Every row gives one point. Each copy is the shape, with its points in the same order, turned, moved and blurred by noise. Is it also mirrored, or only turned?
In the rows, zero is written as 128.

Shape (5 x 2):
132  117
126  187
188  107
108  124
111  151
Copy 1 (5 x 2):
112  121
142  177
152  74
94  139
111  156
Copy 1 is: only turned
Copy 2 (5 x 2):
145  115
99  170
191  144
120  108
106  132
Copy 2 is: only turned
Copy 3 (5 x 2):
138  96
125  170
192  95
116  107
114  132
Copy 3 is: only turned
Copy 4 (5 x 2):
125  118
190  144
101  170
139  97
166  114
Copy 4 is: mirrored

Shape (8 x 4):
174  166  102  109
143  125  148  130
118  154  157  145
149  161  163  134
112  142  138  135
83  101  142  168
148  80  129  111
140  161  80  194
Copy 1 (8 x 4):
184  161  115  110
148  122  141  144
120  150  148  158
149  151  157  156
116  143  131  143
80  104  114  170
146  75  123  116
145  168  57  176
Copy 1 is: only turned
Copy 2 (8 x 4):
181  154  155  171
154  113  145  119
127  147  153  100
146  131  174  120
129  141  133  114
128  135  95  66
170  89  104  128
190  205  126  102
Copy 2 is: mirrored

Shape (10 x 6):
115  171  137  143  131  100
156  96  146  113  111  173
129  171  140  161  161  117
154  173  167  148  145  170
134  89  136  81  115  112
96  84  167  175  112  164
75  112  81  174  121  138
144  135  82  122  114  83
117  110  152  147  157  140
81  114  151  123  128  166
Copy 1 (10 x 6):
139  168  133  113  141  99
163  75  152  128  140  165
144  166  119  135  172  114
195  156  141  131  180  155
115  64  134  91  131  125
121  112  196  182  141  146
76  158  133  173  105  154
123  121  81  111  108  104
122  119  145  148  178  137
110  125  182  123  146  170
Copy 1 is: only turned
Copy 2 (10 x 6):
128  167  126  170  101  108
132  146  168  87  135  152
134  161  118  186  138  125
125  182  143  155  150  174
129  146  174  87  118  84
108  93  198  149  113  166
107  79  107  145  78  127
167  150  106  119  90  84
112  120  158  149  151  128
72  126  170  126  121  139
Copy 2 is: only turned

Shape (12 x 9):
113  192  163  142  101  142  94  142  137
158  120  116  164  147  145  143  114  191
165  120  110  142  185  133  117  111  161
125  168  155  101  128  87  171  119  101
109  108  155  74  132  107  160  118  92
130  209  121  130  107  161  129  148  103
120  132  119  77  87  78  134  126  91
110  128  142  99  136  90  142  158  80
115  118  92  155  178  112  147  121  186
113  126  103  154  167  157  135  88  162
128  182  147  177  83  141  122  141  86
117  131  143  86  108  118  165  161  103
Copy 1 (12 x 9):
107  174  155  172  112  156  177  107  158
155  107  110  150  144  99  146  138  205
137  127  85  159  164  105  133  155  169
127  146  147  100  140  138  201  105  98
108  95  132  99  111  120  163  123  76
132  178  142  145  126  201  151  113  148
129  154  151  101  92  113  137  94  75
127  129  162  125  131  132  147  131  68
131  101  136  139  184  88  117  126  181
113  93  100  150  167  123  132  109  179
160  154  157  186  113  182  170  80  135
128  126  169  100  103  150  155  131  101
Copy 1 is: mirrored
Copy 2 (12 x 9):
96  189  177  114  97  143  124  143  152
164  121  143  174  111  121  164  132  194
168  115  152  157  151  127  144  100  184
125  149  154  89  136  107  181  129  90
106  93  148  106  155  131  166  137  80
128  187  128  84  96  122  106  142  137
67  131  114  103  138  124  172  103  92
104  142  132  108  176  142  155  137  87
148  124  144  181  165  84  161  137  186
153  109  158  175  125  88  120  131  168
121  206  135  133  82  147  122  138  105
103  125  119  93  141  139  166  160  103
Copy 2 is: mirrored
Copy 3 (12 x 9):
116  171  172  107  89  129  153  86  109
152  154  121  150  147  182  180  138  153
159  161  121  143  175  170  128  131  153
119  111  103  98  146  80  156  91  100
126  58  134  109  152  90  127  118  114
104  148  129  104  96  152  142  71  74
139  81  98  88  91  82  123  100  129
111  102  120  118  124  74  117  130  93
106  153  97  137  163  160  144  164  181
105  130  126  148  163  184  147  114  167
118  152  142  155  73  116  160  70  85
126  93  125  86  122  105  150  136  93
Copy 3 is: only turned

Shape (16 x 11):
120  86  98  151  146  145  109  111  162  134  171
119  139  117  126  128  135  95  137  150  145  169
165  86  96  116  133  117  140  122  183  149  94
122  134  154  180  100  150  93  169  110  82  128
143  127  139  159  146  156  180  81  107  131  82
132  140  136  146  111  127  190  116  160  143  122
101  106  92  138  88  134  112  127  131  92  165
113  164  139  133  75  180  123  189  95  133  100
182  84  128  108  144  124  159  97  142  145  162
124  184  117  111  89  171  148  204  113  101  134
114  168  130  138  68  128  82  147  90  100  119
128  165  148  176  97  124  103  166  112  81  114
130  108  112  129  106  126  113  124  168  164  172
97  129  104  170  111  103  100  180  84  120  155
149  147  109  92  168  140  175  103  166  142  110
111  93  153  76  139  116  145  132  173  139  112
Copy 1 (16 x 11):
151  104  102  132  127  139  121  112  159  150  185
124  150  129  116  123  135  99  129  149  150  162
159  105  84  63  120  143  163  127  170  132  115
132  97  162  163  112  141  70  183  144  107  118
166  96  155  147  107  159  178  91  124  111  83
136  120  157  109  65  138  167  112  164  132  116
126  121  91  150  80  136  99  151  136  115  170
85  122  163  134  93  177  92  178  110  141  79
207  124  123  84  98  136  157  113  126  147  156
91  161  162  135  81  173  125  212  122  140  112
110  151  134  149  95  139  59  163  121  94  96
127  126  164  158  104  127  82  182  158  94  95
139  130  111  92  94  136  102  113  161  161  165
118  125  119  171  102  89  75  172  133  154  120
143  153  134  91  126  154  206  111  145  129  127
117  104  132  51  118  116  160  127  122  114  150
Copy 1 is: only turned
Copy 2 (16 x 11):
179  118  102  154  140  162  125  119  136  137  191
160  143  123  126  118  160  96  128  157  160  153
210  109  75  101  126  126  167  119  136  131  117
124  103  126  158  87  170  64  136  122  96  111
144  155  137  154  142  139  175  85  116  94  83
173  130  155  135  96  133  180  117  154  124  102
137  112  106  122  76  171  112  106  123  125  184
108  140  141  121  69  183  114  166  107  138  69
200  111  141  110  158  113  147  88  114  148  144
129  154  168  84  60  174  103  178  111  115  97
106  135  110  119  52  170  67  109  130  127  102
129  127  131  146  64  152  71  131  136  81  93
182  113  111  131  108  147  128  127  152  174  164
100  135  104  150  70  123  83  149  119  127  157
193  163  137  90  144  138  183  122  152  117  119
148  84  118  77  148  133  162  121  166  146  123
Copy 2 is: only turned
Copy 3 (16 x 11):
91  103  117  135  161  124  113  122  143  149  177
110  141  114  121  133  143  98  132  117  178  164
139  75  100  125  103  123  122  136  177  144  113
105  159  149  158  113  175  90  171  100  89  157
146  112  133  170  156  149  179  117  127  97  98
117  121  152  160  100  130  175  127  133  159  111
74  124  102  118  105  148  121  139  102  116  185
142  147  130  155  99  194  115  200  50  132  120
164  97  140  129  125  92  145  104  152  146  164
130  176  124  130  83  160  149  219  77  143  147
119  179  113  138  86  187  96  133  70  114  139
102  192  146  156  91  168  101  159  103  97  123
110  109  119  140  119  124  108  121  132  190  166
77  160  119  144  123  117  76  153  55  112  145
153  126  123  104  137  132  179  145  166  161  98
128  86  164  82  107  130  124  142  146  159  117
Copy 3 is: only turned

Shape (16 x 12):
165  83  119  129  139  124  138  125  121  41  117  132
124  125  132  147  122  126  127  106  120  124  110  106
121  116  104  136  122  108  118  163  109  131  103  140
110  111  109  86  7  104  114  112  106  131  130  121
117  83  141  145  123  120  109  198  111  118  119  121
124  75  103  92  139  112  156  112  148  137  128  111
139  133  109  127  139  135  112  168  118  127  106  105
111  110  109  138  116  105  117  122  110  130  111  109
210  132  97  136  109  106  131  149  156  136  108  122
116  135  164  113  132  103  112  136  135  136  112  130
127  122  108  121  129  96  137  118  120  96  122  111
106  107  100  123  134  121  117  123  171  103  152  111
111  138  126  115  112  157  116  123  130  118  108  112
118  122  101  139  127  119  115  121  123  132  116  144
107  115  110  117  111  111  145  107  138  130  208  121
111  137  129  143  117  159  149  202  162  126  102  106
Copy 1 (16 x 12):
168  102  86  164  162  132  128  139  111  82  124  150
118  124  110  138  132  121  137  107  138  131  135  102
112  134  123  124  118  95  97  125  146  93  109  129
127  150  28  115  82  97  71  81  177  127  172  134
128  95  135  122  108  88  80  143  115  77  135  106
121  111  88  82  131  116  169  133  152  100  146  148
116  143  122  118  112  127  111  149  119  94  108  101
104  131  101  124  136  98  118  109  144  107  136  109
178  175  111  117  132  117  124  168  168  125  103  111
103  105  111  105  124  112  100  132  125  154  117  122
115  132  82  145  140  109  137  130  128  114  129  136
100  112  99  129  142  138  132  163  155  108  170  134
105  116  98  134  101  153  113  115  139  123  130  109
104  134  125  131  135  121  113  114  158  112  126  134
106  140  110  118  117  117  137  130  139  131  214  171
120  100  136  138  56  123  119  177  146  104  115  96
Copy 1 is: mirrored
Copy 2 (16 x 12):
124  125  109  90  175  99  144  107  120  58  132  163
132  123  130  136  119  103  139  121  109  111  125  94
125  153  118  122  112  117  157  176  119  111  129  127
128  128  72  94  13  131  122  115  100  99  140  124
143  118  137  102  116  117  146  192  161  95  136  131
145  128  120  93  122  117  185  98  121  148  140  143
134  128  131  106  143  123  127  172  107  128  116  120
127  130  115  126  107  100  158  144  108  114  142  103
175  191  97  102  138  97  104  133  123  136  100  132
103  148  161  113  105  115  131  136  142  125  131  103
120  142  109  111  137  116  147  118  105  105  154  117
111  117  86  122  141  129  156  116  149  141  140  121
108  112  125  120  112  139  129  128  105  121  103  111
115  144  112  146  114  105  153  146  112  128  121  126
140  116  98  154  107  151  138  94  142  140  182  139
146  132  132  104  140  173  143  173  149  117  80  93
Copy 2 is: only turned

Shape (15 x 12):
177  148  156  94  170  121  156  147  145  101  139  147
115  108  142  94  97  142  158  142  163  140  133  160
100  121  137  96  109  79  137  126  118  199  130  136
106  154  85  153  169  119  143  86  131  103  102  86
86  162  81  133  157  126  154  119  93  133  119  144
154  111  119  87  168  147  98  130  152  95  173  129
181  123  184  134  148  139  93  131  127  123  133  181
145  87  110  91  89  96  135  148  106  176  93  167
109  77  135  88  132  110  155  159  121  185  104  163
142  82  119  85  104  124  180  112  117  175  124  144
185  112  157  141  144  134  106  182  142  88  167  126
123  133  84  180  205  130  130  113  157  137  170  112
130  151  105  146  184  143  106  129  139  136  89  102
143  130  137  102  107  141  137  154  102  211  127  146
103  134  136  133  177  142  148  112  92  108  117  103
Copy 1 (15 x 12):
181  164  137  122  134  98  124  113  161  156  88  158
92  134  144  87  105  132  150  124  160  143  120  159
72  163  128  92  140  86  161  114  104  145  164  132
150  142  112  154  173  148  123  85  116  53  124  130
96  156  76  144  181  148  134  99  113  109  105  150
179  125  144  88  165  145  85  135  157  147  122  145
157  116  161  145  111  113  91  111  116  201  112  155
93  131  133  87  127  98  173  143  79  156  140  194
77  136  158  99  155  100  186  142  119  161  120  160
111  126  131  70  137  122  200  101  115  149  133  162
194  114  132  145  114  115  101  165  172  169  130  145
153  132  121  171  204  152  112  89  170  113  173  138
148  167  152  173  168  156  116  124  105  102  130  140
99  175  127  112  121  138  176  130  99  189  153  146
138  132  114  150  172  140  138  110  118  113  87  96
Copy 1 is: mirrored
Copy 2 (15 x 12):
115  129  140  73  182  133  158  192  92  113  132  141
102  124  155  99  96  142  171  137  120  132  134  165
112  147  130  116  100  62  131  128  116  171  118  168
123  131  89  152  185  108  174  114  119  120  91  76
72  143  75  166  155  116  152  135  102  145  110  124
122  78  115  76  174  139  139  151  131  120  173  115
123  147  179  87  194  157  108  141  103  141  166  157
132  116  135  125  103  120  107  135  111  155  95  212
92  101  155  117  109  109  137  148  111  188  98  189
130  108  122  100  99  121  159  118  75  168  105  182
149  105  176  102  164  154  114  190  105  110  170  106
134  102  111  168  199  104  186  145  114  160  168  82
130  136  112  138  195  134  149  144  151  162  101  93
129  159  123  109  102  130  122  156  105  203  130  169
85  128  114  117  171  124  144  127  87  147  101  76
Copy 2 is: only turned

Shape (16 x 12):
116  138  145  126  86  123  126  129  146  112  114  125
154  141  124  142  146  176  120  99  149  127  99  131
132  120  141  120  151  116  118  155  147  140  184  128
145  112  149  124  76  153  131  147  103  122  120  127
143  145  150  127  126  98  122  161  146  134  117  100
130  135  123  158  115  185  134  110  8  132  109  116
135  121  126  136  142  162  142  161  138  150  179  92
113  134  165  164  146  172  124  137  104  138  181  113
138  136  130  159  135  154  101  93  102  111  133  110
114  144  146  144  143  149  136  63  89  140  111  119
181  138  158  158  144  168  133  140  135  140  139  129
116  124  145  132  128  161  94  114  132  137  98  110
117  87  151  171  137  99  129  134  147  130  112  134
130  143  130  141  139  158  135  155  150  109  126  118
146  101  162  126  150  143  135  152  135  103  109  127
134  145  127  129  142  155  114  161  149  132  105  147
Copy 1 (16 x 12):
108  133  116  118  125  128  104  147  138  138  121  118
154  120  103  120  163  98  139  125  143  90  92  140
147  145  186  130  109  132  148  124  135  139  130  162
145  147  104  122  161  147  119  164  111  154  134  123
146  157  143  112  101  123  122  119  133  152  101  108
167  167  69  170  210  198  136  111  116  101  137  111
175  152  161  149  129  134  174  149  163  139  134  138
177  153  150  166  131  173  140  151  147  93  128  151
144  130  134  160  173  142  123  120  129  91  102  118
123  148  92  160  167  163  128  105  150  92  82  147
197  148  123  141  136  109  136  144  120  115  104  152
143  128  124  102  160  151  122  135  157  106  92  121
144  84  129  128  102  158  124  116  126  148  93  139
153  131  124  121  116  115  152  141  138  105  128  117
151  127  123  104  119  141  158  143  98  123  98  133
163  132  119  87  126  114  133  120  137  109  132  135
Copy 1 is: mirrored
Copy 2 (16 x 12):
123  129  139  167  138  138  166  143  141  108  110  137
111  112  164  129  140  111  140  111  171  168  117  124
126  145  92  102  143  111  128  173  124  121  122  115
113  97  167  136  141  157  163  147  115  104  107  105
141  153  130  140  130  96  169  131  115  108  114  112
126  59  165  117  80  201  127  92  102  166  79  96
92  124  109  83  136  109  139  154  118  126  78  110
121  111  113  109  106  135  129  179  127  163  72  94
111  105  128  148  123  145  137  119  129  183  112  102
120  113  135  131  76  166  153  108  164  179  116  118
133  112  153  94  151  105  161  144  147  158  96  87
105  115  162  152  102  114  136  141  137  152  120  127
132  92  102  154  111  94  151  143  154  104  139  94
119  128  136  134  148  105  129  130  151  123  78  118
123  125  155  135  131  109  124  139  152  107  120  74
145  119  158  131  142  97  121  135  145  126  105  138
Copy 2 is: mirrored
Copy 3 (16 x 12):
104  126  121  133  129  79  133  127  147  102  149  115
124  141  112  118  163  121  97  116  109  131  172  161
163  149  137  135  103  113  144  167  148  159  150  121
73  129  112  134  101  96  112  156  123  112  135  142
134  141  152  104  141  91  141  161  128  114  129  111
59  107  152  172  90  180  80  133  65  101  150  154
139  149  128  148  118  125  151  198  114  147  180  133
150  120  150  163  87  124  108  168  111  126  195  138
129  119  131  145  119  129  115  106  79  125  162  140
111  88  147  134  129  160  105  103  115  108  178  148
132  155  142  109  120  103  104  160  100  134  175  178
126  99  114  135  152  112  95  136  113  125  153  126
159  107  141  149  136  93  139  136  149  109  115  168
138  167  119  140  143  105  119  153  123  104  166  134
151  140  107  115  119  112  105  157  133  98  127  155
129  165  130  137  156  102  89  148  135  128  145  135
Copy 3 is: mirrored
Copy 4 (16 x 12):
99  124  136  138  114  116  130  129  124  124  140  118
174  156  112  154  111  118  159  126  135  147  136  148
122  102  91  98  156  86  137  160  145  141  98  134
111  119  144  103  82  103  140  146  95  138  144  150
116  114  129  143  119  109  115  173  136  110  103  123
163  117  145  139  96  104  154  136  7  180  123  169
125  90  100  110  120  109  171  171  136  173  85  147
122  112  84  126  124  68  173  143  87  164  88  136
174  113  108  153  117  101  141  123  87  151  130  119
157  160  127  153  130  112  131  110  69  178  104  120
162  140  114  122  97  81  168  160  131  138  99  151
128  140  101  164  109  114  122  129  113  160  136  147
126  113  129  127  120  95  101  99  142  120  81  149
128  116  108  147  121  121  176  144  129  120  115  151
135  137  95  105  103  125  134  134  125  105  104  157
132  140  117  147  134  108  154  152  139  118  132  176
Copy 4 is: mirrored

Shape (18 x 12):
107  153  98  84  146  164  145  153  138  101  95  113
135  124  169  163  128  176  148  127  89  135  143  136
135  108  167  158  167  186  154  127  103  94  129  117
139  153  175  151  139  175  157  126  77  136  181  92
123  101  171  151  127  149  123  146  85  170  167  116
102  173  131  145  140  107  105  129  158  84  168  138
123  141  120  105  151  129  145  116  157  105  78  68
137  170  111  89  143  117  148  161  149  87  96  118
133  130  108  61  140  109  152  133  127  69  102  107
148  120  126  150  140  82  96  142  165  97  143  131
130  162  150  120  97  84  59  124  151  68  110  133
99  128  140  126  128  76  82  91  147  65  158  146
132  144  100  102  151  101  44  99  160  78  128  132
108  138  148  100  178  126  155  131  139  135  78  136
157  132  131  109  147  133  166  88  137  147  94  127
143  126  149  91  122  115  84  109  198  85  146  145
138  127  210  145  176  154  126  132  100  136  170  112
99  132  139  111  129  144  156  138  151  113  111  97
Copy 1 (18 x 12):
144  135  127  75  138  159  93  131  136  87  73  132
118  108  136  129  149  173  178  126  120  103  162  131
123  84  158  140  164  189  156  107  148  93  133  112
95  134  145  118  153  188  198  140  144  119  161  75
96  117  156  134  151  166  151  164  101  146  170  127
69  165  121  158  120  114  113  112  127  89  101  100
164  123  163  82  129  131  96  98  147  131  83  100
150  157  160  93  129  111  114  123  141  83  56  129
158  128  175  77  151  104  90  130  135  59  89  108
118  151  166  176  127  89  96  120  134  111  116  136
108  161  177  133  59  88  95  99  105  82  120  124
91  135  154  162  114  81  76  101  92  79  135  95
132  176  156  154  94  116  36  103  120  79  126  106
148  125  157  84  171  146  104  87  87  122  81  137
175  142  130  94  171  120  128  86  114  123  143  117
91  165  170  131  122  90  63  72  147  83  141  139
84  134  187  144  169  187  168  112  114  120  158  107
118  106  143  77  139  133  111  112  138  116  106  116
Copy 1 is: only turned
Copy 2 (18 x 12):
135  153  124  82  183  123  149  143  129  152  160  111
107  114  148  154  133  185  144  106  112  111  165  75
110  95  154  139  172  157  128  104  131  93  183  87
112  139  133  175  150  161  180  101  120  105  155  40
101  111  124  169  105  150  153  134  72  115  158  53
109  130  117  164  135  118  177  184  161  101  134  146
129  138  152  86  169  75  130  124  149  126  117  111
165  133  132  96  175  122  149  165  158  142  111  125
166  119  93  79  171  116  156  131  135  118  106  129
126  90  109  167  111  110  118  163  158  120  116  150
116  134  104  103  82  134  133  195  184  88  98  132
97  113  91  132  103  120  152  168  143  56  110  167
84  144  71  117  138  111  99  182  158  100  98  161
123  110  171  91  178  119  140  157  100  127  110  118
108  127  153  114  155  142  130  90  106  137  90  126
71  91  85  108  116  120  150  156  171  126  104  151
87  79  135  177  148  160  148  138  108  95  141  42
126  121  145  98  140  101  167  129  132  131  149  98
Copy 2 is: mirrored

Shape (17 x 12):
105  154  118  132  103  135  106  73  148  121  120  76
170  148  127  141  90  128  119  113  164  183  159  124
146  118  102  133  164  160  157  84  145  151  167  168
107  113  102  128  142  117  144  169  171  124  113  148
97  114  112  130  112  31  95  33  191  154  134  131
133  144  114  145  116  96  160  127  131  120  169  170
125  112  115  80  157  124  100  126  116  104  116  129
101  151  144  137  71  119  147  160  162  142  86  170
120  98  136  149  121  118  137  117  102  92  105  92
119  163  102  53  93  195  156  116  76  102  119  77
101  113  120  115  130  165  101  141  116  114  183  113
159  138  116  144  97  148  113  135  97  142  147  140
99  94  133  108  126  90  139  119  124  151  124  138
111  121  159  138  101  98  109  46  119  143  80  156
180  117  142  129  117  132  134  161  169  83  157  125
147  119  145  154  157  79  102  178  111  124  114  156
149  156  171  119  154  122  144  147  84  116  167  120
Copy 1 (17 x 12):
72  134  127  151  181  122  139  99  177  119  131  152
127  124  117  172  133  114  94  133  157  158  153  181
94  114  107  124  110  169  65  108  91  136  115  173
125  109  149  108  113  102  127  162  107  96  118  135
114  114  154  74  168  46  66  51  184  143  116  177
132  98  91  135  89  110  129  91  100  152  129  153
93  139  149  112  132  119  111  107  102  119  144  80
131  88  129  99  136  103  169  173  134  175  147  152
93  133  102  132  130  122  135  113  156  130  84  71
24  142  128  166  110  168  177  111  145  133  177  94
75  96  151  189  134  129  115  113  91  128  117  100
110  146  115  171  131  134  121  130  112  180  134  128
127  93  165  107  99  114  109  110  152  148  125  109
107  105  112  69  182  121  112  95  183  194  117  126
121  122  67  158  116  73  104  149  110  109  147  113
182  133  115  109  142  99  116  135  98  133  101  74
149  95  82  169  110  149  124  89  112  117  154  83
Copy 1 is: mirrored
Copy 2 (17 x 12):
150  121  85  102  100  120  103  144  169  109  141  76
124  137  98  83  151  173  129  123  131  159  176  100
159  140  92  147  110  146  134  91  124  129  216  157
139  137  105  198  118  153  133  154  89  139  140  101
146  109  40  110  101  83  102  186  150  226  165  109
142  184  122  135  101  152  139  140  117  173  154  149
172  130  114  186  147  103  117  111  151  131  125  113
78  129  127  145  129  157  139  189  101  127  122  120
133  128  142  165  71  126  110  105  161  142  117  83
182  135  154  139  130  159  143  134  213  41  127  104
173  173  146  160  139  125  87  117  135  106  179  87
138  150  145  120  139  171  96  103  140  134  142  133
147  109  139  167  117  114  130  154  136  174  157  115
96  83  110  113  98  82  107  142  160  158  135  148
112  196  99  174  136  162  145  90  142  146  143  81
131  145  140  168  134  125  117  96  76  188  98  117
161  179  169  128  129  115  161  76  127  138  131  113
Copy 2 is: only turned

Shape (18 x 12):
110  130  150  136  155  183  153  111  144  144  136  140
141  155  143  147  143  94  115  133  116  144  162  64
108  33  129  150  149  101  134  147  137  100  25  154
100  108  132  146  136  153  154  161  144  138  155  117
97  124  138  79  126  130  208  134  127  135  152  135
131  149  121  141  51  188  145  142  114  106  151  131
101  85  120  152  158  135  151  120  93  164  132  109
97  106  136  100  156  142  121  111  112  135  164  70
136  99  134  104  162  125  115  114  108  157  167  146
127  135  94  113  136  112  131  139  139  145  128  122
193  139  136  150  39  129  125  167  123  150  157  157
232  127  131  127  80  99  116  139  122  159  168  48
192  149  139  147  152  107  116  136  122  127  156  137
129  137  114  134  73  122  111  119  120  115  113  150
100  148  135  63  95  129  121  176  109  129  122  119
136  134  99  149  155  159  116  129  143  162  165  136
164  128  120  134  143  136  128  131  99  61  169  126
97  125  128  135  162  106  114  125  179  132  169  145
Copy 1 (18 x 12):
150  117  160  138  115  112  166  121  134  181  171  152
104  165  162  122  126  111  103  94  110  114  179  83
100  24  154  140  138  137  86  175  194  133  78  138
133  109  124  138  125  94  137  160  141  152  186  110
103  99  140  96  91  74  182  153  103  162  157  129
202  133  94  138  90  119  163  168  86  128  142  110
110  74  157  160  145  93  124  107  115  151  156  95
118  96  150  116  90  122  134  93  123  157  194  84
135  100  139  112  121  95  100  96  108  177  170  139
106  122  109  99  128  102  135  106  141  145  136  109
193  177  104  125  121  76  81  163  82  142  108  125
179  180  147  89  91  54  73  86  91  108  118  49
153  162  151  97  156  96  91  101  116  111  144  148
139  127  98  128  111  140  115  134  100  142  99  126
116  128  124  58  115  132  134  166  97  175  141  85
158  135  112  135  144  103  131  97  142  169  181  126
162  109  135  91  119  116  122  118  107  75  166  146
102  129  107  128  114  106  111  109  163  161  181  156
Copy 1 is: only turned
Copy 2 (18 x 12):
134  147  151  130  117  172  170  102  134  119  135  118
121  120  80  133  174  109  139  151  123  148  160  93
123  50  190  148  90  82  105  72  108  51  100  113
106  134  147  115  114  141  146  120  155  114  165  96
118  149  145  99  56  122  167  110  115  157  162  105
84  137  159  169  87  162  148  192  156  143  155  146
101  95  115  129  114  164  129  84  108  115  163  91
101  99  134  98  155  149  165  120  92  154  168  103
161  98  124  105  125  158  125  106  114  147  164  132
125  110  115  99  105  131  125  144  128  131  112  108
147  121  133  186  85  133  91  200  188  163  155  128
163  69  75  169  138  120  141  218  146  181  166  71
180  121  88  143  136  123  123  161  141  122  149  139
105  101  142  156  99  126  114  157  137  149  106  155
107  140  176  103  105  111  107  176  92  168  135  107
141  122  110  106  129  188  132  131  159  120  136  121
132  108  112  129  121  124  157  175  117  100  177  177
133  124  125  78  142  120  142  93  173  131  127  138
Copy 2 is: mirrored
Copy 3 (18 x 12):
110  117  148  131  160  161  192  125  128  136  157  129
94  131  122  186  157  91  124  161  95  120  160  78
185  13  125  129  189  106  127  148  175  149  87  158
91  90  114  147  137  126  193  158  131  135  140  126
92  93  151  108  104  95  193  103  123  114  126  105
88  171  132  135  96  136  159  170  163  95  123  160
116  73  105  173  142  144  149  109  99  132  125  126
94  87  150  168  122  152  144  141  107  132  138  66
140  86  130  126  119  142  141  137  81  122  175  103
120  116  102  115  138  107  139  144  122  146  131  94
129  174  113  130  94  74  138  198  111  112  157  189
151  181  130  196  105  64  126  205  60  122  127  96
146  141  112  136  165  97  136  172  93  94  180  109
129  137  124  120  120  110  103  153  165  127  141  147
64  104  159  90  112  100  118  170  123  132  115  110
118  134  87  131  147  157  166  155  104  143  168  111
139  119  115  139  135  134  144  178  138  46  151  91
119  89  108  127  146  118  167  150  146  156  203  84
Copy 3 is: only turned
